Every row gives one point. The points of each table are mixes of a few directions, plus a little noise. How many directions does each table use, and how many do they share? Where both have some left over, give the other angles between the two spaces (their principal angles), to ten degrees, smallest first.
In the rows, zero is written as 128.

First, 6 rows:
[[ 69 100 120]
 [ 67  70 164]
 [149 124 150]
 [136 154  97]
 [164 160 111]
 [184 160 125]]
Second, 7 rows:
[[186  98 135]
 [ 98 144 125]
 [ 55 165 119]
 [126 130 128]
 [115 135 126]
 [223  80 139]
 [ 91 147 124]]
Directions: first 2, second 1, shared 0; angles 40

First:
[[129 147 108 103 102 137]
 [132  78 166 194 184 120]
 [145 138  73  85  97 145]
 [123 121 149 152 139 129]
 [126  84 161 160 192  93]
 [ 97 171 177 141 103 128]
 [139  98 140 173 150 141]
 [113 181 109  64  83 120]
 [147 133  69  81 104 140]]
Second (9 x 6):
[[149 139 122 123 130 127]
 [178 154 113 115 132 125]
 [ 82 104 141 140 125 131]
 [123 125 129 129 129 128]
 [195 162 109 110 132 123]
 [ 38  83 154 151 122 133]
 [  7  66 164 160 119 136]
 [183 157 112 114 132 124]
 [196 163 107 110 132 125]]
Directions: first 3, second 1, shared 0; angles 60

First:
[[ 51 161 157 122  62 150 186 166 147]
 [121 153  78 143 165 127  57  92  73]
 [180  55 108 167 136  90  71  89 140]
 [128 125 149 118 114 133 160 145 147]
 [ 92 146 155 117  91 143 179 158 147]
 [ 76 161 141 120  94 146 158 149 128]
 [181 111 142 108 161 123 145 134 142]
 [178  89  79 161 173  99  38  74  99]
 [ 76 166 145 115  97 150 169 154 130]
 [197 113 125 110 186 119 118 118 126]]
Second:
[[111 144 114  48 133  99  80 119 172]
 [150 121 151 207 122 162 151 155  93]
 [156 137 165 194 121 166 105 185 115]
 [142 138 148 151 125 145 101 162 131]
 [106 123  99  68 133  97 137  86 145]
 [103  88  83 126 132 104 238  41  88]
 [129 144 135 103 129 125  85 148 152]]
Directions: first 3, second 2, shared 0; angles 80, 90

First, 10 rows:
[[176 122 123 180 169 129 133 134 135  34 109 105 150  91]
 [124 130 123 166 139 122 103 195 160 112 100 115 167 140]
 [181 111 165 147  97 136  70  76 114 174  93 138  92 149]
 [106 113  93 122 128 127 122 146 144 119 124 102 131 180]
 [119 147 124  86 104 106 183 116  92 154 144 156 116  74]
 [ 35 125 127  79 135 165 104 120 156 188 188 126 114 223]
 [148 153 175 124  88 109 126 138 104 203 111 179 126  70]
 [195 114 104 158 115  97 139 127 110  79  75 110 127  96]
 [102 141 134 123 169 147 153 126 136  91 169 130 141 106]
 [ 92 125 110  95 138 141 148 104 127 126 165 122 114 150]]
Second (10 x 14):
[[156 143 134 138  99 154 165 105 125 181 132 123 154 102]
 [ 84  76  61 127 152 136  75  95  88  83  90 249 156 110]
 [ 84 148  93 100 139 111 126 175 138  79 163 109  57 146]
 [149 134 178 158 149 153 117 116 146 128 139 110 142 127]
 [115  73 181 165 177 139  66  92 116  93  94 204 177 130]
 [119 172 157  93 153 119  96 139 152 171 161 110 147 124]
 [150 153  93 131  94 150 175 126 129 150 143  99 114 111]
 [173 130 126 131  91 112 165 128 129 157 107  76 135 136]
 [128  97 177 144  92 110 180 137 112 138 108 125 117 144]
 [121 155  79  94 133  96 117 167 144 100 144  76  82 151]]
Directions: first 5, second 6, shared 2; angles 50, 60, 90

First, 10 rows:
[[143 125 148 133 175 102 166 109 157 167  74 136 120 126 107  64  84 127
  110 139]
 [154 103 145 100 161 123 170 142 185 112 116 131 115 118 161 100  61 158
  120  95]
 [ 81 162  90 158  44 156  43 128  36 109 192 118 149 143 108 223 249  92
  152 158]
 [108 162 128 180 141 100 117  78  78 204  72 132 139 142  49  85 173  79
  115 194]
 [ 96 149 101 148  70 151  69 129  65 111 175 120 143 137 118 197 214 105
  146 146]
 [145 103 133  93 129 141 143 158 168  83 156 128 120 119 179 146  90 161
  134  84]
 [148 108 142 105 154 125 161 139 171 115 118 129 117 120 153 108  75 152
  123 101]
 [112 151 126 162 130 114 113  97  89 174  97 131 135 137  77 109 164  95
  123 170]
 [136 111 124 100 110 147 126 158 148  80 168 123 125 121 175 164 114 155
  139  91]
 [156 105 146 100 166 118 173 139 185 121 106 131 114 118 156  92  57 157
  119 100]]
Second, 9 rows:
[[137 132 123 103  76 115 121 124 101 164  72 124 149  96 117 183 132 102
  131 176]
 [105 130 134 163 167  82 135 104 122 166 139 135 119 165  77  64 144 145
   83 128]
 [119 133 130 104 106  80 136 118 134 193 143 124 139 128 117 119 146 157
   79 136]
 [165 117 132 107 152 220 140 168 184  25 152 125 112 104 220 140  74 125
  202  74]
 [119 116 139 133 139  41 152 100 114 207  68 136 131 140  59  93 114 141
   62 163]
 [128 106 120 121 123 158 116 161 136  48 178 127 117 136 167 166 118 150
  149  82]
 [119 140 117 130  91 129 105 123  94 141 122 125 141 121 115 167 161 108
  134 155]
 [108 118 130 167 149  84 126 107  91 146  92 139 122 156  60 106 133 121
   99 151]
 [153 160 126 124 149 244 122 148 177  61 187 117 122 107 222 113 130 104
  213  88]]
Directions: first 2, second 5, shared 2
